Every row gives one point. To make a cloud, some directions were put in groups of two or more. Within a group, all points are equally far from the middle, so they leave a hole (a ring in 2 directions, a hollow ball in 3). The other directions are filled evenly. Then the cloud was stretched, turned, moved and blurred a little. Count the holes, and give their numbers of directions, smallest first.

Cloud (13 x 2):
[[-0.06 -0.63]
 [-0.28 -0.14]
 [-0.20 -0.38]
 [ 0.18  0.04]
 [-0.33 -0.18]
 [ 0.25 -0.46]
 [-0.11 -0.28]
 [-0.03 -0.77]
 [ 0.53 -0.10]
 [ 0.33  0.35]
 [-0.17 -0.34]
 [ 0.00  0.02]
 [ 0.46  0.16]]
Holes: 0

Cloud (15 x 2):
[[-0.16  0.50]
 [-0.03  0.48]
 [-0.44  0.31]
 [ 0.35  0.06]
 [-0.21 -0.14]
 [-0.40  0.38]
 [-0.24 -0.10]
 [-0.14  0.50]
 [-0.45  0.24]
 [ 0.35  0.10]
 [-0.44  0.32]
 [-0.44  0.27]
 [-0.40  0.40]
 [ 0.32  0.16]
 [ 0.34 -0.09]]
Holes: 1 (2)

Cloud (21 x 3):
[[-0.05  0.23 -0.06]
 [ 0.01 -0.66  0.02]
 [-0.07 -0.25  0.58]
 [-0.06  0.13 -0.14]
 [-0.15 -0.25 -0.26]
 [-0.32  0.04 -0.29]
 [-0.41 -0.14 -0.28]
 [ 0.06 -0.54  0.47]
 [-0.52  0.03 -0.33]
 [-0.08 -0.27  0.57]
 [-0.34  0.02 -0.30]
 [-0.31 -0.06  0.55]
 [-0.06  0.38  0.16]
 [ 0.29 -0.42 -0.19]
 [-0.09  0.43  0.24]
 [ 0.00  0.27  0.56]
 [-0.09  0.25  0.61]
 [-0.36 -0.08  0.53]
 [-0.35  0.17 -0.27]
 [-0.35  0.29  0.59]
 [-0.11 -0.15  0.61]]
Holes: 1 (2)

Cloud (28 x 4):
[[ 0.48  0.18 -0.35 -0.09]
 [ 0.21  0.29 -0.48  0.04]
 [ 0.40 -0.14  0.58  0.09]
 [ 0.15 -0.63 -0.05  0.11]
 [ 0.21 -0.18  0.55  0.29]
 [ 0.40  0.17  0.42 -0.38]
 [ 0.31 -0.52  0.08 -0.44]
 [ 0.30 -0.57 -0.14 -0.24]
 [ 0.49 -0.34  0.07 -0.43]
 [ 0.17 -0.30  0.36 -0.53]
 [-0.17 -0.49  0.13 -0.19]
 [ 0.04 -0.21 -0.46  0.19]
 [ 0.35  0.44  0.10 -0.38]
 [ 0.30 -0.52  0.44  0.02]
 [-0.03 -0.05  0.58 -0.05]
 [-0.12 -0.34  0.23 -0.42]
 [-0.19  0.20 -0.33  0.05]
 [ 0.41 -0.04  0.58 -0.10]
 [-0.02  0.03 -0.23  0.45]
 [-0.15 -0.43  0.07  0.28]
 [ 0.31 -0.14  0.27 -0.60]
 [ 0.19 -0.60 -0.05  0.18]
 [ 0.05 -0.31 -0.13  0.46]
 [-0.04 -0.58  0.15  0.18]
 [ 0.53 -0.40  0.31 -0.08]
 [-0.11  0.30  0.31 -0.18]
 [ 0.42 -0.43 -0.23 -0.18]
 [ 0.39  0.43  0.14 -0.32]]
Holes: 1 (4)

Cloud (31 x 4):
[[-0.31 -0.12 -0.35  0.14]
 [ 0.55 -0.06  0.26  0.09]
 [ 0.06  0.00  0.11  0.60]
 [-0.27 -0.04  0.09 -0.39]
 [-0.32  0.53  0.02 -0.06]
 [-0.54  0.34 -0.13  0.50]
 [-0.73  0.24 -0.32  0.04]
 [ 0.25  0.37  0.16 -0.37]
 [-0.16  0.01 -0.33 -0.60]
 [ 0.53 -0.09  0.30 -0.04]
 [-0.31 -0.04 -0.45  0.06]
 [ 0.36  0.50  0.21  0.03]
 [-0.06  0.46  0.35  0.40]
 [-0.05  0.20  0.41  0.64]
 [-0.39  0.25  0.36  0.27]
 [ 0.32  0.34 -0.29  0.07]
 [ 0.26 -0.27  0.16  0.01]
 [ 0.51  0.26 -0.04 -0.42]
 [-0.65  0.31 -0.38 -0.10]
 [ 0.08 -0.19 -0.31 -0.18]
 [ 0.45  0.30  0.01  0.30]
 [ 0.37 -0.18  0.11  0.16]
 [ 0.04  0.19  0.49  0.55]
 [-0.12  0.60 -0.17 -0.13]
 [-0.03  0.00  0.14 -0.48]
 [ 0.28 -0.25  0.07 -0.26]
 [ 0.16  0.20  0.39  0.61]
 [ 0.18  0.53  0.22  0.00]
 [-0.44  0.01 -0.42 -0.41]
 [-0.44  0.37 -0.50  0.05]
 [-0.42  0.11 -0.51 -0.39]]
Holes: 1 (4)

Cloud (53 x 6):
[[ 0.63 -0.48  0.30  0.09  0.51 -0.11]
 [ 0.05  0.08 -0.09 -0.50  0.15  0.24]
 [ 0.23 -0.16 -0.21  0.71  0.62 -0.15]
 [ 0.09 -0.34 -0.36 -0.74 -0.16  0.22]
 [ 0.09 -0.35  0.26  0.25  0.46 -0.04]
 [ 0.39  0.01 -0.29  0.60  0.37 -0.01]
 [ 0.48 -0.08 -0.15  0.17  0.55 -0.32]
 [-0.10 -0.27  0.04 -0.05  0.06  0.08]
 [ 0.34 -0.03 -0.15  0.70  0.45  0.07]
 [ 0.08 -0.28 -0.38 -0.33  0.22  0.00]
 [-0.16 -0.36 -0.12 -0.43 -0.34 -0.50]
 [ 0.52  0.03  0.04 -0.09 -0.09 -0.20]
 [ 0.57  0.09  0.36  0.11  0.00 -0.40]
 [ 0.48 -0.03  0.13  0.34 -0.32  0.01]
 [ 0.10 -0.21  0.38  0.17 -0.01  0.00]
 [-0.13  0.03 -0.35  0.08  0.25  0.04]
 [-0.31 -0.19 -0.01  0.58  0.55  0.22]
 [-0.01 -0.13 -0.37 -0.43  0.05 -0.17]
 [ 0.59 -0.15 -0.06  0.47  0.07  0.02]
 [-0.05 -0.33 -0.56 -0.49 -0.43 -0.07]
 [ 0.09  0.21  0.06 -0.04  0.16 -0.57]
 [-0.27 -0.45 -0.10  0.12 -0.07 -0.09]
 [-0.04 -0.26  0.50 -0.46  0.00 -0.18]
 [ 0.70 -0.04  0.01  0.47  0.34 -0.19]
 [ 0.17  0.11  0.60  0.08  0.33 -0.11]
 [-0.18 -0.36  0.11 -0.31  0.10  0.22]
 [-0.07 -0.32 -0.12 -0.40 -0.64 -0.04]
 [-0.05 -0.48  0.00  0.34  0.07  0.05]
 [ 0.12  0.01 -0.13 -0.48  0.18  0.11]
 [ 0.21 -0.35 -0.16  0.45  0.72 -0.37]
 [-0.18  0.51 -0.35  0.18  0.06  0.09]
 [ 0.61 -0.51  0.00 -0.17  0.23 -0.40]
 [ 0.20  0.28 -0.32 -0.24 -0.57 -0.32]
 [ 0.46  0.57  0.14  0.07  0.59 -0.01]
 [ 0.49  0.24 -0.20  0.24  0.31 -0.49]
 [ 0.00  0.02 -0.61 -0.53  0.20  0.09]
 [ 0.17 -0.08  0.38  0.58  0.15 -0.25]
 [-0.18  0.00  0.19  0.33  0.19  0.32]
 [ 0.07 -0.31 -0.07 -0.02  0.19  0.21]
 [ 0.39 -0.29 -0.10  0.49 -0.05 -0.21]
 [ 0.45 -0.20  0.42  0.68  0.38 -0.72]
 [ 0.66 -0.31 -0.14  0.18  0.45 -0.44]
 [ 0.32  0.00  0.00  0.71 -0.02 -0.33]
 [-0.02 -0.19  0.00  0.64  0.63 -0.18]
 [ 0.24  0.15  0.56  0.57  0.82 -0.12]
 [-0.25 -0.56 -0.13  0.26 -0.02 -0.33]
 [ 0.35 -0.09  0.22  0.51  0.66  0.05]
 [ 0.68  0.18 -0.16 -0.10 -0.21 -0.30]
 [ 0.36 -0.49 -0.26  0.09  0.07 -0.22]
 [-0.20  0.39 -0.20 -0.22 -0.01 -0.07]
 [ 0.28 -0.42  0.04 -0.18 -0.12 -0.11]
 [-0.19 -0.20  0.33  0.05  0.53 -0.11]
 [ 0.28  0.00 -0.46  0.75  0.38 -0.13]]
Holes: 0

Cloud (56 x 6):
[[ 0.14 -0.55  0.10 -0.39 -0.12  0.08]
 [-0.22 -0.62  0.22  0.12 -0.09 -0.44]
 [ 0.18 -0.07 -0.28  0.58  0.32  0.24]
 [-0.22  0.05 -0.16  0.45 -0.18  0.15]
 [ 0.04 -0.41  0.86  0.10  0.41 -0.05]
 [ 0.21 -0.46  0.35  0.06 -0.15 -0.60]
 [ 0.05 -0.45  0.22  0.60 -0.28  0.06]
 [ 0.04 -0.57  0.12  0.58 -0.07  0.28]
 [ 0.37  0.00  0.09  0.43  0.22 -0.62]
 [ 0.43 -0.55 -0.36  0.42 -0.19 -0.12]
 [ 0.10 -0.23  0.82  0.19  0.50  0.04]
 [ 0.51 -0.34  0.58  0.24  0.30  0.37]
 [ 0.25  0.25 -0.01  0.43  0.09 -0.46]
 [ 0.23  0.07 -0.42  0.29 -0.02  0.32]
 [-0.02 -0.32 -0.37 -0.27 -0.16  0.02]
 [ 0.43 -0.55  0.15  0.31 -0.07  0.52]
 [-0.11 -0.08  0.27 -0.23  0.16  0.52]
 [ 0.29 -0.37 -0.09  0.53 -0.47 -0.32]
 [-0.48 -0.11 -0.16  0.12  0.41 -0.37]
 [ 0.52 -0.14  0.61  0.36  0.31  0.13]
 [ 0.21 -0.51  0.47 -0.15  0.52  0.04]
 [-0.50 -0.53  0.20  0.12 -0.17  0.10]
 [ 0.57 -0.09 -0.12  0.00 -0.43  0.29]
 [ 0.20 -0.11  0.03  0.03 -0.50 -0.55]
 [ 0.66 -0.27  0.46  0.25 -0.38  0.00]
 [ 0.05  0.03 -0.23  0.39 -0.49 -0.24]
 [ 0.68 -0.09  0.04  0.08  0.35 -0.23]
 [ 0.28 -0.40 -0.04  0.61 -0.41 -0.20]
 [ 0.37  0.18  0.14  0.08  0.09  0.36]
 [ 0.01  0.26  0.03  0.48 -0.07 -0.19]
 [ 0.61 -0.48 -0.26  0.26 -0.37  0.19]
 [-0.29  0.00  0.20  0.05  0.41 -0.57]
 [ 0.10  0.24 -0.16  0.42 -0.08 -0.43]
 [ 0.59 -0.25  0.32  0.30 -0.48 -0.27]
 [-0.50 -0.14  0.40  0.09 -0.17  0.00]
 [-0.43 -0.04 -0.04  0.36  0.31  0.30]
 [-0.30 -0.16  0.51  0.14  0.58 -0.39]
 [ 0.47 -0.39  0.38 -0.09  0.31 -0.35]
 [ 0.49  0.12 -0.05  0.23  0.28  0.32]
 [ 0.15  0.10  0.47  0.02 -0.23  0.22]
 [-0.13  0.01 -0.26  0.37 -0.03  0.37]
 [-0.11 -0.11  0.43  0.63  0.39 -0.05]
 [ 0.01  0.16  0.60  0.14  0.39  0.13]
 [ 0.13 -0.03 -0.54 -0.03  0.16 -0.07]
 [ 0.28  0.00 -0.31 -0.26  0.04 -0.07]
 [-0.24 -0.44  0.12  0.18  0.69  0.28]
 [-0.19  0.08 -0.06  0.13  0.20 -0.63]
 [ 0.19  0.05  0.30 -0.08 -0.08  0.47]
 [ 0.10 -0.03 -0.05  0.76  0.24 -0.15]
 [ 0.51  0.20  0.13  0.25  0.20 -0.40]
 [-0.15 -0.13  0.65 -0.23 -0.13  0.14]
 [-0.62 -0.20  0.22  0.12 -0.11  0.06]
 [ 0.01 -0.37  0.25  0.52 -0.41  0.04]
 [ 0.05 -0.29 -0.40  0.29  0.45 -0.29]
 [-0.29 -0.15 -0.48 -0.03  0.01 -0.22]
 [ 0.33 -0.36 -0.46  0.26 -0.50  0.08]]
Holes: 3 (2, 2, 2)

Cloud (77 x 8):
[[ 0.42 -0.72 -0.02  0.49  0.08  0.08 -0.13 -0.37]
 [ 0.19 -0.42  0.06  0.73  0.04 -0.29  0.22  0.00]
 [-0.18 -0.53  0.18  0.06  0.38 -0.42 -0.49 -0.06]
 [ 0.29  0.22  0.03 -0.22 -0.23  0.16  0.33  0.22]
 [ 0.14 -0.08 -0.04  0.50  0.05  0.53  0.42 -0.19]
 [-0.23 -0.31  0.13 -0.42  0.48 -0.58 -0.32  0.07]
 [-0.35 -0.07 -0.32  0.38 -0.08  0.57  0.30  0.22]
 [-0.49 -0.39 -0.56 -0.27  0.08  0.25 -0.12 -0.08]
 [-0.39  0.42  0.07  0.19 -0.05 -0.01 -0.61 -0.13]
 [ 0.06 -0.09 -0.65  0.16 -0.16  0.10  0.45  0.33]
 [-0.19 -0.16  0.09  0.45 -0.38  0.12 -0.29  0.26]
 [-0.17  0.11  0.52  0.06  0.39 -0.07 -0.11  0.56]
 [-0.12 -0.21 -0.42  0.48 -0.13 -0.55 -0.16 -0.08]
 [ 0.43  0.25  0.12  0.65 -0.16 -0.06 -0.20 -0.20]
 [-0.06 -0.48  0.03  0.46  0.27 -0.47  0.45 -0.19]
 [-0.55 -0.05  0.08  0.42  0.07  0.44 -0.13  0.21]
 [-0.82 -0.28 -0.25  0.00  0.17 -0.39 -0.03  0.27]
 [ 0.26 -0.66  0.25 -0.04  0.46  0.16 -0.18 -0.29]
 [-0.35  0.53  0.08 -0.31  0.14  0.27 -0.16  0.07]
 [-0.36 -0.08  0.17  0.35  0.39 -0.39 -0.32  0.38]
 [-0.43 -0.46  0.04 -0.47  0.38  0.12  0.01  0.07]
 [-0.44 -0.43 -0.05 -0.18  0.39  0.20  0.20 -0.20]
 [ 0.08  0.57  0.00  0.73  0.15  0.23 -0.01  0.11]
 [ 0.56  0.50  0.00 -0.21 -0.12  0.16 -0.23 -0.11]
 [ 0.03  0.53  0.03  0.58  0.28 -0.16 -0.46 -0.22]
 [ 0.24  0.43 -0.40  0.59  0.29  0.05 -0.34 -0.31]
 [-0.01  0.72 -0.13  0.31  0.13  0.18 -0.61 -0.09]
 [-0.26 -0.01  0.19  0.47 -0.28  0.31  0.14 -0.21]
 [ 0.13  0.04  0.30  0.22  0.60  0.12  0.33  0.14]
 [-0.23  0.25 -0.25  0.39 -0.28  0.17  0.56  0.10]
 [ 0.31  0.68  0.05  0.04  0.29  0.10 -0.54  0.22]
 [-0.19  0.20 -0.03 -0.26  0.29 -0.64 -0.56 -0.08]
 [ 0.12  0.01 -0.37  0.10 -0.37  0.66 -0.37  0.01]
 [ 0.07  0.31 -0.55 -0.19  0.06 -0.12  0.37 -0.04]
 [ 0.05 -0.25  0.18 -0.23  0.25 -0.03 -0.05  0.62]
 [-0.08 -0.17 -0.64 -0.53 -0.21 -0.16 -0.24  0.14]
 [-0.21  0.07  0.33  0.03  0.27  0.03  0.30 -0.35]
 [-0.26 -0.57  0.09 -0.17  0.45 -0.19 -0.37 -0.37]
 [ 0.44 -0.08  0.23 -0.20 -0.22 -0.17 -0.43  0.11]
 [ 0.05  0.29 -0.66 -0.27  0.00  0.32 -0.09 -0.10]
 [ 0.24 -0.40  0.12  0.40  0.63  0.19 -0.45 -0.23]
 [-0.14 -0.03 -0.14 -0.13  0.41 -0.10 -0.62  0.38]
 [-0.02 -0.65  0.13  0.06  0.36 -0.60  0.05  0.10]
 [-0.65 -0.67 -0.03 -0.08 -0.13  0.06  0.08  0.17]
 [-0.67 -0.25 -0.30 -0.30 -0.04  0.13 -0.27 -0.07]
 [ 0.49 -0.04 -0.41  0.47 -0.16 -0.08 -0.10  0.19]
 [-0.49  0.02 -0.07 -0.17 -0.05 -0.27 -0.48  0.46]
 [ 0.02  0.16  0.13 -0.21  0.22 -0.82 -0.06  0.15]
 [ 0.34 -0.17 -0.19  0.65  0.23  0.17 -0.19 -0.65]
 [-0.11  0.69 -0.09  0.07  0.00 -0.36 -0.22 -0.28]
 [ 0.05  0.36  0.40  0.15 -0.13  0.37  0.05 -0.04]
 [ 0.55  0.33  0.10 -0.03  0.18 -0.38 -0.05  0.17]
 [ 0.25 -0.69 -0.32  0.55  0.13  0.47  0.08 -0.27]
 [-0.44  0.40 -0.32  0.09 -0.22 -0.40  0.24  0.42]
 [ 0.09 -0.61 -0.73  0.12 -0.25  0.16  0.24 -0.27]
 [ 0.08 -0.71  0.02 -0.21  0.04 -0.07  0.49 -0.06]
 [-0.06 -0.93 -0.18  0.35  0.18  0.10  0.28  0.14]
 [-0.32 -0.21 -0.08 -0.25 -0.17 -0.30 -0.62 -0.16]
 [ 0.13 -0.09 -0.10  0.24  0.15  0.66 -0.66 -0.27]
 [-0.09  0.31 -0.05 -0.06  0.65  0.04 -0.61  0.09]
 [-0.14  0.18  0.01  0.20 -0.31 -0.37  0.14  0.54]
 [-0.48 -0.73 -0.07 -0.45  0.14 -0.28  0.01  0.09]
 [ 0.62 -0.17  0.15 -0.25  0.04 -0.25 -0.01 -0.12]
 [-0.55 -0.56  0.00  0.48 -0.02 -0.08 -0.04 -0.24]
 [-0.02 -0.38  0.33  0.41  0.49  0.12  0.02 -0.45]
 [ 0.20  0.21 -0.24  0.37  0.41  0.43 -0.67 -0.20]
 [-0.14 -0.54  0.31 -0.16  0.35  0.33 -0.17 -0.23]
 [-0.15  0.04  0.18  0.60  0.04  0.25 -0.62 -0.08]
 [ 0.42 -0.22  0.10  0.33 -0.30  0.47 -0.07  0.13]
 [-0.17 -0.10 -0.46 -0.23  0.45 -0.08 -0.48 -0.34]
 [-0.64 -0.04 -0.06  0.28  0.33 -0.01 -0.49  0.07]
 [-0.51 -0.21 -0.33  0.48 -0.34  0.04 -0.18  0.22]
 [-0.38 -0.63 -0.52 -0.30 -0.23 -0.22  0.33  0.15]
 [-0.12 -0.09 -0.46  0.18  0.60  0.16 -0.29  0.13]
 [ 0.13  0.73  0.09 -0.25  0.00 -0.25 -0.13  0.36]
 [-0.53 -0.06 -0.52  0.07 -0.04 -0.52 -0.26 -0.08]
 [-0.39  0.17 -0.45 -0.05  0.22  0.04 -0.62  0.18]]
Holes: 1 (8)
